Each row is a point. Each copy is the shape, with its points in the same order, stretched, turned, moved and blurred by noise. Is it also mirrored, or only turned?

Shape (8 x 3):
[[-36 -36  -1]
 [ -5  38  -7]
 [-12 -20  28]
 [ 29   7 -37]
 [ 16  13  10]
 [-32  14 -21]
 [ 35   1 -31]
 [ 24  17 -25]]
Copy 1 (8 x 3):
[[ 16 -25  35]
 [ 16  39  -2]
 [ -2  -5  35]
 [  2  12 -40]
 [-19  27  -1]
 [ 32  17  17]
 [ -6  10 -40]
 [ -4  16 -33]]
Copy 1 is: mirrored
Copy 2:
[[-21 -37 -18]
 [  2  40   5]
 [  1 -35  22]
 [ 48  27 -33]
 [ 28  11  18]
 [-26  20 -15]
 [ 60  28 -23]
 [ 35  35 -15]]
Copy 2 is: only turned
Copy 3 (8 x 3):
[[ 40 -15  26]
 [ -9  38  -6]
 [ 12   3  50]
 [-30  -4 -20]
 [-20  17  21]
 [ 25  19 -14]
 [-30  -9 -10]
 [-29   4 -13]]
Copy 3 is: mirrored

Shape, 9 rows:
[[-20  53   2  -1]
 [-28  33 -33  17]
 [ 16   8  18  22]
 [-22  -2  40  11]
 [ -1 -53   0  15]
 [  6  44  21 -23]
 [-31 -49   2  24]
 [  8  -6  21   5]
 [-14   1  31  24]]
Copy 1:
[[-30  -6  54 -31]
 [-11 -42  53  -9]
 [ -5  42  28  18]
 [-46  25  -1  10]
 [ 21  11 -29  50]
 [-19  31  38 -48]
 [-10 -14 -30  52]
 [ -4  36   4  12]
 [-31  22  15  26]]
Copy 1 is: mirrored
Copy 2, 9 rows:
[[-40  32 -29  22]
 [-35  -7 -10  38]
 [ 16  24  15  14]
 [ -9  30  34 -19]
 [ 28 -36  51 -24]
 [-16  35 -35  -9]
 [  4 -29  60 -20]
 [ 15  14  12 -12]
 [ -8  33  36  -2]]
Copy 2 is: only turned

Shape, 9 rows:
[[  1   0 -31 -12   0   4]
 [ 18 -13  -6  14 -17  14]
 [ -3  33 -23  43 -14  -9]
 [ -8  10  14 -17   7   6]
 [  7 -10   9 -22   2  -6]
 [ -4  -1  -2  34 -60   2]
 [ 22 -11 -15 -18  14  18]
 [ -2  -7   6 -14  18 -19]
 [ -5 -25 -13  -7  13  18]]
Copy 1, 9 rows:
[[-28 -23 -10   5  11   1]
 [  1 -12 -29  -3 -23  -6]
 [-31   7 -26  38 -25  23]
 [ -6   2  21  -9  -5  12]
 [  4  -6   6  -1   2 -15]
 [-23  11 -35   8 -53 -26]
 [  5 -32  -8  -7   8   7]
 [ -2   5   4   9  16  -1]
 [ -9 -11 -18 -19  22   9]]
Copy 1 is: mirrored
Copy 2, 9 rows:
[[  1   6 -30 -23   2  -4]
 [-13 -27   6  -7   6  -2]
 [-10   6 -24  39   2 -27]
 [ 17  14  12 -13  -8  13]
 [  6   5  20 -32   0  -4]
 [ -2 -35   9  24 -37 -31]
 [ -9  -6  -2 -36  20  16]
 [ 17  15  14 -24  15 -15]
 [ 22 -25 -10 -28  14  16]]
Copy 2 is: mirrored

Shape:
[[  8   9 -15  12   5  12  -8   7]
 [ 10   3  46  12  15  17  -6   1]
 [ 10 -40   1  12  -4   0 -18 -10]
 [  5  -4 -12   7 -60   7   7  14]
 [-21 -20   5   2  17  -6   5  -3]
 [ 10  12 -18  -2  16  23 -17 -10]
 [ -5  11   9   7 -26   0  16 -12]
 [  6  14  -2  16 -17  -4 -11  -7]
 [-35  15 -11  10   8  19 -18  -4]
 [  2  11  -7   5  10  13 -22   7]
 [ -3  16  38 -11 -42   3 -10  -2]
 [  7  11  57  -1  16  -8  -1   3]]
Copy 1 (12 x 8):
[[ -2  12 -10   7   3  -2 -18  15]
 [  3  20  28  -6 -13  19   1 -16]
 [ 14 -24  -7  10 -28   0 -25  -2]
 [-31 -18 -12 -25 -31 -27 -23  26]
 [  6 -27  -2   0  11   5   0  -8]
 [  4  22 -28   7   0   8 -12   4]
 [-26  -1  -1 -14  -9 -20  -4 -10]
 [-12  12  -3  -6  -9 -19 -25  -4]
 [-18   7 -22 -10  24  16 -25  -7]
 [  4  14 -11  -3   2   7 -20  10]
 [-17   3   8 -53 -24 -10 -15 -16]
 [ 11  12  35 -21  -6   7  10 -25]]
Copy 1 is: only turned
Copy 2 (12 x 8):
[[ 23  16  -7   8   6   7  -5   1]
 [-25  18  31  17  21  14  -5 -16]
 [ 15 -28  14   2  11   3  -3 -10]
 [ 45  -4   4  -3 -52  -9 -33  -9]
 [-21 -14  -6   9   0   4  21  16]
 [ 12  10 -21   4  25  15 -16 -11]
 [  0   6  -4   5 -31  -3  -9 -20]
 [ 17   9  -8  14   1 -19 -12 -20]
 [-11   1 -24  39   4   3 -20  14]
 [  9  16  -4  11  22  -3 -16   2]
 [-21   4  18   1 -16 -25 -40 -24]
 [-47  16  27  -1  19 -10  11 -15]]
Copy 2 is: only turned

Shape, 14 rows:
[[ 26 -10 -19 -22 -19  12  10  33 -38]
 [-15  -3 -16  23  -9 -30 -29 -38 -23]
 [-14  18   9   8   0  -8 -26  47  28]
 [ 18  -6  -6   0   8   9  39  -5 -22]
 [  0  23  -1  21 -21   3 -12  -8   1]
 [-14  46 -33  16  29  -4  12  22 -46]
 [  6  -4 -12  31   1 -10  -7  39  31]
 [ 26 -11 -26  24  43  15 -41  -7  -9]
 [-29  -4  15  16  24  -5  35  -1  -4]
 [-16  -5 -30 -25   8 -23  14 -13  20]
 [ 36  45  13   4  14  -7  -8  16   0]
 [-31  14 -18 -36   0  -1 -22  14   2]
 [  9  16 -28 -34 -30 -22 -19   4 -23]
 [-17 -19  -7 -18  -1   7 -18  24   3]]
Copy 1:
[[ 37 -26   1   4  -4  23   9 -17 -28]
 [ -3 -20   4   0 -34 -31 -45 -29   1]
 [ -5   0  27  -7  -3   7 -22  34 -13]
 [  7   8  -8  11 -13   1  22 -29 -13]
 [ -9  -2  21  21 -10   0 -28 -10   7]
 [ 12  38   9  11 -23   5 -25 -21 -52]
 [ -3  -3  -5  14  -9 -10 -11  37 -13]
 [-14  -7 -29   3  25 -14 -50 -17 -21]
 [-28  20  -1 -14 -22  -7  17 -12 -18]
 [ 16  17  -8 -33 -24 -12  -5   2  14]
 [  2  20  34  21  29 -16  -8   0  -9]
 [ 17   4  20 -45  -9  20 -28   3  -5]
 [ 41 -19  26 -12 -14  -2 -24  -7  -3]
 [  3 -20   1 -30  -7  18 -13  11 -11]]
Copy 1 is: only turned
Copy 2 (14 x 9):
[[-24  21  -2   0  30   4   6 -51  19]
 [-35   3  10  22 -53  -1 -25   9 -21]
 [ -4  25 -57 -19   1 -18  -5  33  17]
 [  3  -9  24   3  11   8  33 -23   0]
 [  4  12 -16   7 -32 -13  -9  -2   2]
 [-19  24 -31  45   0 -22  58  -5 -29]
 [-13 -11 -55 -33 -11 -14 -10  19  10]
 [ -1 -31 -35  31   8  29 -32   5 -37]
 [ -1   0  15  -2 -16  12  48  25   0]
 [-13  19   9 -36   4 -14   2   7 -29]
 [ 28  -6 -21  24  23 -36   9  13   6]
 [-12  60 -20  -9  12  -2  -6   4 -16]
 [-29  41   1   2   6 -29 -19 -28  -4]
 [-16  33 -21 -20  10  19 -14   2   4]]
Copy 2 is: mirrored

Shape, 16 rows:
[[-17  -3  12 -14   7   8  13   5  -1  -8 -10]
 [  8 -11  12   0  -5 -17   3   4  -8 -15   0]
 [-19   1  -4   6  10  -9  -5   7  19 -19 -12]
 [-29  -1   3   6  14   5  -7   4  10  19  -1]
 [ 10  -4  -5   9  11  -8  15 -11   3  -6   0]
 [ 13   6   1   0   5   7   7   1  -5 -19   1]
 [  9  -1   8   0  10 -14  13   9  31  -9   2]
 [  6  -8  -6 -10   4  -7  -1   1   9  -5  -8]
 [ 10   3  -2   1   9 -16 -40   8  -8 -16  -5]
 [ -5   7  13  -4 -44 -10 -13 -32  -9   8 -13]
 [ -2  -5   2 -12 -10  -5  13   3  -8 -12 -10]
 [  7 -10   1   5   9  35  -7   8  -9 -13 -10]
 [ 12  15  -4   3  13   3  14  -7  -9  20  12]
 [ 15  -5  -6   5  -2  -5   4   8  -4 -12  -1]
 [ 15  -7   2   2  10  -6  14 -60 -10 -11  10]
 [-12  -6  -4 -12   5 -15   7   1   8 -11  23]]
Copy 1, 16 rows:
[[ -3   5   2  14  18  17  12   4   3 -15 -17]
 [ 13   5  11   0   5   8  24   4  -2 -24  14]
 [  0  -1   2  22  15  -6 -10  13  20 -25   3]
 [-18 -10   4  13  12 -13  -9   2  -6   9  -6]
 [ 12   3  -2   9   6  -8  16 -19  11 -14   7]
 [ 17  -1   7   5   3  20   9 -14  17 -16  -4]
 [ 15   5  -1  -1  27  -4  16   4  29  -8   6]
 [ 11  18   2   4  12  -2   2   1   8 -14   2]
 [ 21   6  29   1   3   0 -19   1  -6 -28  17]
 [  9  15  37  14 -33 -12  27  14 -11  11  -3]
 [  6  11   2   4   3  15  21   6   3 -21  -7]
 [ 17   3  -2  24   6  30 -10 -12 -10   1  -3]
 [  8 -11   7 -18   3  -2  14 -30   5   5 -17]
 [ 20   2  -2   1   0  11   7  -4   4 -18   7]
 [  7  17  24  24  -7 -13  32 -44   5  -7  15]
 [-19   3   6  -8   7   9  13  -5  16 -20  13]]
Copy 1 is: mirrored
Copy 2 (16 x 11):
[[ -4  -1  -7  -8  10  18  22  -7 -13  -7 -15]
 [ -5  -5   3   2  -9   2  -2  14  -3 -18  -9]
 [ 11  -5  -5  -5  22  -3  -8 -15 -26 -10  -6]
 [-10   8 -17 -13  36  -3  -5 -14  -4  25   3]
 [  0  -4  -3  16   0  -7   1 -14   9 -19  -3]
 [  5   8   2   7 -11  13   6  -2  -1 -23   7]
 [  7  -4  13  -8  23   6  -5 -10   7 -24  -5]
 [ 11   5  -8  -1  15  -3  -4   2   2 -15 -14]
 [  2  27  -7  -8  -6 -12 -26  20 -20 -16  -1]
 [  3  -2 -15  -5 -34 -20  -1  -6   4  25 -27]
 [  4  -8  -4   0  -4   4  21   6  -6 -13 -16]
 [  3  20  -2  18   0  25   5   3  -7  -4   9]
 [ -9  18  -3   6   2 -13  10 -14  25  -3  12]
 [  7   1   3  15  -2  -2   0  11   1 -22   2]
 [ -4 -10 -24  30 -34  -2  -2 -32  31 -29 -17]
 [ -2 -14 -20 -13   9   1  -5  -2   7 -19   4]]
Copy 2 is: mirrored

Shape (17 x 12):
[[-12 -33  11 -11  34  18  -9   7   7   5  14  21]
 [-10 -17   1 -24  15  -5 -15  -1  -8  13   6   9]
 [ 27  -1  36   7  -4  -3  -8  19   5 -15 -11 -14]
 [ 11   4  33   5 -23 -20  26  22  34   0  10  14]
 [-17  17 -11  20  -3 -10 -17 -19 -23  -8 -16  -7]
 [-22  -9 -22   4  10  14 -20   8  -7  14   2 -16]
 [ 22  27  47   6  -4  -2  19  24  22   5 -12  -7]
 [-10 -25  -2 -10  17  32  16  -5 -14  22   8  28]
 [ 11  -4  23   4 -11  -4  18  38  -5 -13  21  20]
 [-10 -13  -3  -6  -4   8  -7  -8 -10  11   1 -12]
 [-44  -7  11  -2  20  13 -13   9 -14   9  -2   0]
 [  2   7   6 -22 -12  17  19   8  17 -30  23  19]
 [-21 -10   4  21 -26  -4 -10 -11  -5 -26 -25 -24]
 [ 16   3  23  21  -8   1   8  18  20  -8  10 -10]
 [-23  -8  -8   2 -20  19 -39   0 -12   5 -18   6]
 [ 20  18  26  31  -1 -11  -2  15  27  -4 -16   4]
 [-19   9  12  23 -29   5 -29 -24 -13 -11  11 -14]]
Copy 1 (17 x 12):
[[  1 -25  18 -36  15  10 -16  15   4  25  10  13]
 [ -6  -9  -3 -20  14 -16 -18  12  -6  26   2   3]
 [ 28  10  20  19  11  14  -4  17  13   1 -33 -24]
 [ 46  20  17  10   5 -22  -8 -11  21   6   3   0]
 [-31  11 -15  12  -8 -13   3  20   2  -4 -33  12]
 [-25  -6   0 -10 -15  -2  15  13  -3  24   7  -4]
 [ 36  31  22   7  24   3  14  -3  24   3 -25 -17]
 [ -3 -21 -24 -46  16  11   0  -4  -1  27   7  27]
 [ 37  22   6 -11   4   0  -6   1  -8  -3   0   3]
 [ -4 -11 -11  -8  -3 -12   2   2  -1  22 -12  -5]
 [-15  -6  20 -28  -4 -17  14  24  -4  18  -8   8]
 [ 18   4   1 -16  10   0 -21 -35  -3 -19   0  -2]
 [  1  -7  -4  24 -28  -9  10  18  20 -15 -36 -10]
 [ 24   9  18  21   2   4   3  -6  14   8 -14  -6]
 [-19   7 -11 -18 -28   7  -8  20  17  22 -22  -5]
 [ 17  30  20  26   5   8  -5  14  38   5 -21   1]
 [ -1   3   2  16 -24 -15 -12  -2  -4  11 -49  11]]
Copy 1 is: only turned
Copy 2 (17 x 12):
[[-25 -25  15   0  46   0  23  -4   4  -5  26  21]
 [-11 -20  16  -3  39 -23   7   7  -1  11   0   8]
 [ 18 -23   2   3  21  52 -18  13   5  -2  -3  -8]
 [ 21 -20 -31   7 -15  22  13  27   8  11  37 -19]
 [ 17  10   6   8  -7  -9 -17 -14 -23   7 -33  30]
 [-34   1  16   8  25  -8 -16 -14   3  10 -12  17]
 [ 18  -7 -15  14  14  60   4  25  -6  23  10 -22]
 [-30 -18  11  -3  28   3  50 -12  13  17  -2  21]
 [-22 -41 -15  -3 -18  25  12  27   1  -9  12 -15]
 [ -1  -6   6  -6  25  -6  -2 -18  -1  20 -15   3]
 [-36 -22  -8   4  34  -3   0 -15 -22  18  -4  29]
 [ -5  -5 -26 -25  11   8  24   1 -11 -19  14 -14]
 [ 25  -8 -26  -4   7   9 -33 -34   0  -3 -23  23]
 [  8 -14   0  15  -2  42 -12   3   8   2  17  -8]
 [ -9  -3   2 -34  15  -2 -23 -17   2  19 -14  33]
 [ 27   7   0  21  -1  45 -16  26   2   5  18  12]
 [ 19  -6   4  -9  -9  -3 -28 -46 -21  13 -12  17]]
Copy 2 is: mirrored

Shape, 15 rows:
[[  6  24   9  26 -25  31 -21  -1   0  16  -6   6]
 [  3   2   0 -11  11  17  35   7  -6 -21  35 -13]
 [-10  29  -8   1 -34 -34  -2  -1  23  35  37 -18]
 [-16   9   7 -15 -12  14  -5 -21 -24  17   0  23]
 [ 10  14 -14  10  23  11 -24 -30  12  23  16   6]
 [-33 -52   2  16   3 -16   6  -7 -31  13  24 -16]
 [-11  11  -1 -29 -15 -20 -10  21  24 -25   6   9]
 [-24   4  26   0  -8 -17 -20  -3 -15 -29 -15 -31]
 [ -3 -28  22 -33 -31 -16  -9  11  12 -10  23 -15]
 [ -5  12   9 -18  -3   3  -9  14 -13   3 -10  -5]
 [  3  26  12  -6  18   2   2  13 -11  27  45 -11]
 [-25  25 -10 -11  14  12   3   5  10   8  29 -23]
 [-52   5 -16 -39  15   4  -8   6  20   7  16 -32]
 [  6   2 -13 -19 -15 -11  26  -1   2  -4 -13  -2]
 [-32  12  27 -23  27  10   4  -6  11 -22 -48   5]]
Copy 1, 15 rows:
[[ -3  24 -31   5 -15  13 -19 -23  24  -2   9  24]
 [ 14 -34  10   9 -10  22  12  19  19  -3  29 -21]
 [-19  11 -25 -13  17  18   4  38  13  37  16  30]
 [-14   9  17  10  22   4 -22 -29   9  13  20   4]
 [ 24  14   8  -6  25  18 -23  -5  14 -20  -8  34]
 [-50 -10  56  -9   7  17 -14  28  26  16 -16 -29]
 [  9  -3   1  -9 -20 -30   5  19 -19  21  22   3]
 [-18  39  18 -25 -17 -13  17  19  10   3  29 -34]
 [-17 -14  23 -38  -5 -17  16  11  18  50   6 -17]
 [ 13  23  -3   3   4   1  -4   0   1  14   9 -18]
 [ 33  10   9  20  13  39   3  28  29  13   5   6]
 [ 25   5  -8   9  16  -1   0  41  25  -6  31  -2]
 [ 19   8   2  -9  40 -39  -1  54  21   3  30 -19]
 [ -9 -12 -16  -5  10   6   3  -5 -22  14   9 -17]
 [  9  27   0  15  19 -46  28 -16  -6 -25  27 -20]]
Copy 1 is: mirrored
Copy 2, 15 rows:
[[  5  51  18   1  12  11   4   1  10  14  12  27]
 [-12 -31  34  19 -21  28  20  -3 -27  21  18   4]
 [-19  11  16 -20 -10 -21  29  13  50  46  13  -3]
 [  1  21 -14  18 -14  10 -16  25   0  -6  17   1]
 [ 23  -2 -11  25  24 -12 -15  -2   6  16  34  14]
 [-27 -34 -12  11 -22  -4 -25  10   1  38 -50 -21]
 [ -3   5 -16 -23 -29  39  31  -7  23  10  29  -7]
 [-43  21  -7  -4 -25  23 -19 -36  28  18  11 -27]
 [ 12  -2   1  -9 -52  31   8  -8  40  30 -10 -12]
 [ -5  23   0   0  -9  22   3   2   2  10  21 -24]
 [ -6 -12  34  10  12   3  -5  20   6  45  37  -8]
 [-24 -10   2  23  -1  17  22   0  -3  51  46 -13]
 [-26 -12 -41  34 -27  31  27  -2   5  60  42 -39]
 [  3   8   6  -8 -19   4  28  -2  -4 -12   1 -18]
 [-22  23 -25  37   3  50   9 -16   4 -25  44 -35]]
Copy 2 is: mirrored
Copy 3:
[[ -8   4  30 -16  -4  32 -50   1  -6  26  -7  23]
 [ 23   2  25   1   7  21  41 -20 -17  11   7 -22]
 [-35  15  18 -26 -18   4  19 -45  15  53  17  11]
 [ 12  10  12  -3  24   1 -36 -12 -25   4  22  34]
 [  1  22   2 -11   2  24 -31 -22  37 -11   3  -5]
 [ 12  -6  50  18   4 -44  -1  18  11 -10  50 -12]
 [-27   8 -12 -37   5  -8  25 -11 -28   7  -8  12]
 [  4 -12  19 -39  17 -27 -31  -6 -14   7 -15  -4]
 [ -4   6  -2 -35 -24 -27  32  20 -32  16  25  -4]
 [ 13   7   8 -18  19  -8  -6   5  -4  12 -13  22]
 [ 21  20  39 -31  22  31  29 -21  20  19   6  13]
 [ -7  24  25 -19  30  21  17 -26  10  27   3 -19]
 [-11  34   3 -23  40  -5  16  -9   9  29  12 -22]
 [  5   0  -7  14  -2 -15   6 -22 -13  21 -11   8]
 [ 16  39  10 -11  47 -12 -32  -2 -29 -12 -40   2]]
Copy 3 is: mirrored
Copy 4:
[[ 27  20  20 -10  17  32 -28   3  -8  24   7  27]
 [ 14  10  21  13   6 -18  18  16  -6 -32  13   4]
 [-30  14   6  34 -22  36 -49 -15  -5  -4  38 -10]
 [ 23  15  -2 -16  -6  -4  -5 -32  -7  14  31  36]
 [ 20   3  -5  -4  29  38  18  -2   1  27  46  -8]
 [-37  10  -9  -4  44 -30  -5 -25 -26 -17   6  34]
 [  0   8   5  18  -5 -10 -24 -20  45 -36  10  -6]
 [ 14  17 -22  -7  23 -15 -33 -27 -18 -44 -26   2]
 [ -6  -6  -2  38  21 -32 -43 -31   7 -20   3   7]
 [ 16   1   5 -19  -5 -12 -29  -4  -3  -5   0   6]
 [ -1  15  35 -12   2   1 -16  19 -25   8  42 -10]
 [  0  -3  29 -15  -4  21   0  -6  -4 -26  23 -14]
 [-11 -31  24 -23  -6   4  -1 -46   8 -41  13 -15]
 [  7  -3 -26  18 -24 -13  -4  -2  10 -12  -9   3]
 [ 33  15 -18 -39  -6 -30  23 -37  14 -15 -37  -8]]
Copy 4 is: only turned

Shape, 15 rows:
[[  8  -9   6 -35  38   3 -31  16  -9  15   0   9]
 [-22  -8   0  -4   5  -8  15   0  15  27   8  -1]
 [ 17 -10  15   1 -11 -12   3  13  18  31  -5   5]
 [  3  22  -3  -9  31 -11 -19 -15  -7  18  12  34]
 [  9  -1  32   7  18  16 -12  29  14   2 -15 -27]
 [  6  24 -18   5   2   0  20 -12  12  38 -10  -4]
 [ -5 -16  -7   6  -7   1 -12 -17  10  -1  14 -20]
 [  5  -9   5  -6 -10  11   6  -9  26 -27 -10  -5]
 [ 14  12   6  -5  31   4  -4 -24  -6  21 -27  11]
 [ 19  19  10   3 -16   8 -21   4  13  10 -40 -16]
 [ 24  20  -8  -4   8  33 -11  -6   7   2  -7 -22]
 [ 10  -9 -18   8   8 -18 -13   3  16 -18   1 -21]
 [ -5  41 -11  -1   3  -4  -3 -13 -11  14  -8 -17]
 [-13  -8   5  30 -29  -3   7  10 -11 -10 -29  33]
 [  1 -16  27  -2  16   2  14  14 -23 -33   6 -12]]
Copy 1:
[[  7 -41  -8  -7  17 -12   6 -17  24 -39   8 -10]
 [ -3   2 -13   6  -9   3  18  -6   2  16  -7 -12]
 [-12   3  -8   3   0 -27   4 -27 -21 -15  -7   6]
 [ -7 -60   4   8  13  -2   3  -7  21   2   5 -15]
 [  8  20   6  -3  13  -8 -14 -20   6 -28   6 -11]
 [-14 -13  -4  38   4  -3   9 -30  -3   2  -7 -11]
 [ -2  11  -9  16 -10  -1   7  28  -4  10  20 -10]
 [-14  21  -1  -2   1  11  -4  -5 -15  -1  14  23]
 [-25 -22  13  14  40  -9  14 -19   4 -12  -2  -8]
 [ -4   2  -9  16  31 -22 -24 -32 -16 -26   8   6]
 [ -5 -13   3  30  13  -4 -11 -23  18 -26  22   2]
 [  5  -5  -2  15 -10  16  -6  16 -16 -13  16 -22]
 [ 12 -24   8  37  24   3   6 -15   8   5  12 -19]
 [  8   9 -17 -16  -6  11 -20  18 -27   6 -38  29]
 [ 15  17  27 -12   8  16  18  16  -4  -3   8   5]]
Copy 1 is: mirrored
Copy 2, 15 rows:
[[  7   2 -18  17 -34  22 -43  -1  -5  10  27 -19]
 [-13   9  -2   7   8 -15 -17  -5   9 -22  -1 -13]
 [  0  10   1  -9  12  13 -26 -24 -12  -2  -2 -31]
 [-15  -8  14  36 -18   8 -12 -11   0   9  34  -6]
 [ 11   7  -2 -29  21  18 -45  15   4  -1  -2 -13]
 [-24   7  -6  21   3  -5  -6 -13  28  -1  -8  -9]
 [  8  -1   0  12  11 -18   8  -2 -20 -14 -10  15]
 [ 34  10  14 -14  -2 -16  26  -4  -2   6  -3  10]
 [-10  21  12  32 -15  32 -13  -5  20   5  17  -7]
 [ 12  -3 -20  -1  11  30  -8  -3  10  14 -12 -23]
 [  6  -4 -11   4  -9   7 -11  -4  17  23  -6  18]
 [  9  11 -12  10   9 -33   9   7 -23  20  -1  10]
 [-35 -12 -17  21   2   7   9  16  11   0 -11  -4]
 [  9   2 -13 -27  22  18  18 -23  -2   0  24 -11]
 [ -7  13  15 -35   2  11   6  14 -31 -13  12   3]]
Copy 2 is: mirrored

Shape, 17 rows:
[[-18 -14  -1   7 -25   6  -1  -5   9  11  30   6]
 [  2 -42  21  -7 -17  12  -5  -8  -9 -38  30  14]
 [  3 -11 -18 -22  -2  12  21 -10 -32  30  11  29]
 [ 23   9   3  -6   1 -13  28  20  20  -6 -15  25]
 [ 23  -8 -24 -26  20  10  26   7  33   8  -9   5]
 [ -2  -1  -1   9  -1  -1  39 -31  -4  -1 -22 -13]
 [  6 -44  23 -13  -5 -34  -5  27  19 -28   1  13]
 [-26   0  -9 -15   6 -14  18  -1  -4   3  17 -11]
 [-34  10   9 -30 -24  -5  40 -16 -26 -31   4 -20]
 [ 22  -4  23   5 -27   6  13 -24   9  17 -31 -24]
 [  0 -12 -17  32 -21  30 -18  18 -15  15   4 -12]
 [  5   0  13  15  30 -13  -3  36  33 -21 -33  10]
 [-19 -11 -15  -6 -13  -2 -15  -1 -20 -20 -19  22]
 [ 18  18  19  -8  11 -10 -16  12  21 -30  -9  13]
 [ -4 -12 -34 -18 -22 -34  28 -14   1   1  14  -3]
 [  2  14   8  22  28  20 -14  16 -25 -31   6 -10]
 [ 28 -19  10 -25  34  -2  32   0  21   6  17 -19]]
Copy 1:
[[ 11  -2  31 -13 -29   8  -1 -10   7   1  -5 -14]
 [ 26   5  32 -32  -1  10   8  12 -21 -25   0 -35]
 [ 56 -17 -14   4 -26  26  -6  -2   8  -7   3  -7]
 [  7  13  -5  -4  16  32  19  -4  33 -33   8   0]
 [ 15   2 -19  -7   6  24 -31 -14  39 -28   9   2]
 [ 20  35 -14 -11  -4  -8   5 -12  -3  -1   9   6]
 [-14  -5  22 -19  18  11  23   6   9 -50  27 -27]
 [  6   7   3 -10 -25  11  -4   2  -2  -3  33  -2]
 [ 32  35  -4 -26 -27   1  19  29  -2   6  37  -8]
 [ 28  28  12   0   7 -35   6 -10  32 -11 -13  16]
 [  6  -5  27  13  -1   3 -12   3   5  29 -24 -12]
 [-35   7  11 -14  39  22  19   0   8 -20  17  13]
 [ 11 -11  -4 -12 -11   8  15  30  -4  -7 -10  -3]
 [ -6  15  22 -10  19  24   8  20  15 -32   7  20]
 [ 11  15 -21  10 -40   0  -8  -1  10 -25  13 -21]
 [  1  19  30   2  25  29   3  20 -34  13  14   8]
 [ 21  15   5  -7  19  15 -30 -28  12 -34  43  -4]]
Copy 1 is: only turned
Copy 2, 17 rows:
[[ -4   8  11   5  16 -21 -13  19 -12  16   4  21]
 [ 29 -12 -14  17  -3 -52  -6   7  17  12  32   0]
 [ 28   4  -9   0  16 -19  -6  20 -39 -29   5  23]
 [ 13  13   8  -7   8  18   1 -31  -1 -16  26  44]
 [ 23   2 -14  -3 -11   3  45  -9 -20 -11  17  37]
 [ 39  -1   7  12  20   3  12 -36 -22  -2  -3 -10]
 [ 27   6 -13 -29   9 -31   2  -8  42  31  36  44]
 [ 12  -9  -7 -11  34   1   3  13  -8  14   9  11]
 [  9 -33  -3  -5  55 -17  -3 -36  -6   4  17 -26]
 [ 18   9  33 -26 -15  -9  18 -36  -3   8 -10 -20]
 [-21 -10   4  12 -22 -12 -12  20  13 -17 -44  12]
 [ 16 -15 -26 -13 -18  24 -12 -16  29  12  10  55]
 [  4   6 -52   1   6 -26 -23 -17   5  -8   0  34]
 [  0   8 -23 -13 -25   8  -7 -14  23   2  30  23]
 [ 11  40  -1  -3  47 -11  36 -16 -14   3  14  19]
 [  7 -36 -26  22 -23  13 -22  13  31 -21 -14  -6]
 [ 50 -16  17 -11  -5   3  49  18  -3  10  27  -3]]
Copy 2 is: only turned
Copy 3 (17 x 12):
[[-13 -14  -2  23   1  -9  24 -19 -14 -14  -8  22]
 [-22 -21 -16   4  19  31  51 -56   5 -27   0  18]
 [-24   1 -45   0  11 -10  -7 -10  -4  20  -6  -5]
 [-24  15   5 -42  29 -14  -1  -5  21   2  10  10]
 [-15   2  -7 -16  53 -27  11   5  22   7  -2  -1]
 [-27 -15   8  -9  19  16   2  16 -17  14  -1 -10]
 [-40 -21  14 -26  16   3  41 -48  52 -33  -3  21]
 [ -7 -21   6  -2   2 -23  14 -24  -7   8  -7 -15]
 [-19  -5   0 -12   2  -4  41 -10 -24   5  29 -36]
 [ -5  -4   9   4   7  26  29  43  20  -6  14   4]
 [ 13  -2 -21  19   7   6   1   3  -8 -60 -28  13]
 [-16  26  35 -44  28  -2  -7 -21  38 -33 -33   2]
 [-42  15 -17   9  14  13 -13 -23  12 -27 -13 -22]
 [  2  23  20 -19  25   8   3 -34  36 -12   1  -2]
 [-42 -45  -7   5  20 -24   6 -15  -2  11  19  -6]
 [ 35   8   3 -20  18  18  -9 -49  -6 -34 -31 -13]
 [ 17 -39   8 -27  33 -13  42 -19  24  19  -6   9]]
Copy 3 is: mirrored
